Each point is reached from the start by the listed moves, each made 0, 1 or 2 times, or once backwards (-1), plus a little noise. Say if it took an odd or an even number of moves. Then give how often each move was made.

Moves:
(1): [32  3 -2 -4  0  0]
(2): [-3 25 -1 10  2 -4]
(3): [ 0  1 28 -4 -3  7]
Start: [13  5  7  7 10  3]
Points:
[72 62 28 15 11  2] => odd (2, 2, 1)
[ 80 -13  32 -13   6  13] => even (2, -1, 1)
[ 45 -16  64 -15   4  25] => even (1, -1, 2)
[ 82 -12  61 -19   2  24] => odd (2, -1, 2)
[-16 -24  12   2   8   8] => even (-1, -1, 0)

Moves:
(1): [29 -3 -1 -3 -5 -3  8 -6 14 -3]
(2): [  0  29 -14   2 -24  11  -1   5  -6   6]
(3): [-5 14 25 -3 -5 -6 -8 -2  8 -9]
(4): [  2   2   1  34  -4   6  -2  -8  -9 -11]
(5): [ 6 21  4  7 28  7  7  2 -2  2]
(6): [  4 -11   7  -4   1  32  -7   0   9  -3]
(7): [ -5  -1  13  -2  -9   0  36  13 -12  -6]
(8): [  8  -1   2   6  -5   0  -6  24   0 -10]
(9): [-12   1  -6  13   6   4  10   9  30   0]
Start: [  4 -18 -25 -16  -2   4  -3  -9  -7  -9]
Points:
[ -1  45 -24  53 -79  37  63   9 -63 -31] => even (0, 2, 0, 2, 0, 0, 2, 0, 0)
[-30  41  -3 107  37   9  87  82 -15 -56] => even (-1, 0, 0, 2, 2, -1, 2, 2, 2)
[ -3  42  49  36  35  45 -31  34 -11 -53] => odd (-1, 0, 2, 1, 2, 1, 0, 2, 0)
[ 44  67 -21  27 -13  73  43   6 -21 -18] => even (1, 2, 0, 1, 2, 1, 1, 0, 0)
[-19  24  12 -29 -76 -37  18  69  23 -32] => even (0, 1, 2, -1, -1, -1, 1, 2, 1)

Moves:
(1): [ 11  -5   1 -23  15  -1 -16   2   1  -7   0 -10   1  -2   0  -1  -1]
(2): [  0  15  -5   0 -10   7   1 -14  -9   9   4 -13   4   6  10   3   0]
(3): [ 5  6 15 -6  2 -4  1  6 -4  4  0  8  0 -4  7  6  2]
(4): [ 7  2 -5 19  8  1  1  3 -6  2 12 -8 -7 -8 -4  0 11]
(5): [-2 -1 -6 -3 17 -5  2 -6  3  5  8  2 -4  7 15 -6 -5]
(6): [-1 -1  6 -8  6 13  0  2 -1 -2 -6  6 -2 -2 -1 -1 -3]
(7): [  8  -6  -4 -10  -2  -3  21   7 -15  -6  -5   3  -4  -4  -2   2   2]
(8): [ -7   3   3 -12  -2   0   4  22 -19   2  15  15   5  -2  -5  -6   4]
(9): [  2  13  -9   9  -4   5   1  14  20  -1   7 -11  -8   3  -7   2  -5]
(10): [ -3   8 -12   3  -1  -1 -14  -1   5  24  -7   9 -11  -3  -1   8   0]
(11): [ 15 -12   2  -6 -14   2  13  -2   8   4  11  12  -6  -9   1  -5   6]
(12): [ 12  12   3   4   0  -7   3  -3  -1   2  -4  10   2   0  -8 -13  -3]
(13): [  3   2   0  -5   3   2  10   6  -1  14 -12   6  13 -18   1   1   2]
(14): [ 19  -9   5  23  -2   7   5  -1   3   8  11 -21   5  23 -12  13  -1]
Start: [ -7  12   0  -3  -7   1   8   2   9   5  -1  18  -2  16   5 -16   2]
Points:
[ 55  38  -6 -78  -1   7   1 -10   9 108  -1  45  -5 -39  57   2  15] => odd (2, 2, 2, 0, 1, 0, 0, 0, 0, 2, 2, 0, 2, 0)
[ 37  72  -7  32  -5  41 -54 -27  79  80  20 -56 -33 101  25  44 -31] => odd (1, 2, 2, -1, 1, 1, -1, -1, 2, 2, 0, 0, -1, 2)
[ 11 -20 -54  21 -16   9  52 -57  -1  73  -3  15 -37  43  37  14   3] => even (-1, 1, -1, 0, 2, 0, 2, -1, -1, 2, 1, -1, 0, 1)
[ 10   8  10 -85  21 -59  26  22  -1 -16  18 103 -21  11  23 -73  -7] => even (1, -1, 1, -1, 2, -1, 1, 1, 0, 0, 1, 2, -1, -1)
[  9  85  40 -27 -48  30  62  40 -12  10  55  65  -5  45  15 -52 -16] => even (-1, 2, 2, -1, 1, 2, 0, 2, 2, -1, 1, 2, -1, 0)
[ 77 -17 -40 -46   7  56  50  -3  17  57  37 -37 -21  38  20  11  -2] => odd (2, 2, -1, 0, 2, 2, 2, 0, 1, 1, 2, -1, 1, 2)
[ 16  19  -8 121  19  38 -16 -43  12  52  -5 -23  -5  56 -29   3   4] => even (-1, 0, -1, 2, 0, 2, -1, -1, -1, 1, -1, 1, 0, 2)
[ 11  50 -44   8 -14  27 -11  33  48  55  42  -2 -14  -9  -9 -21  10] => odd (1, 1, -1, 1, 0, 0, -1, 1, 2, 1, 1, 0, 1, 0)
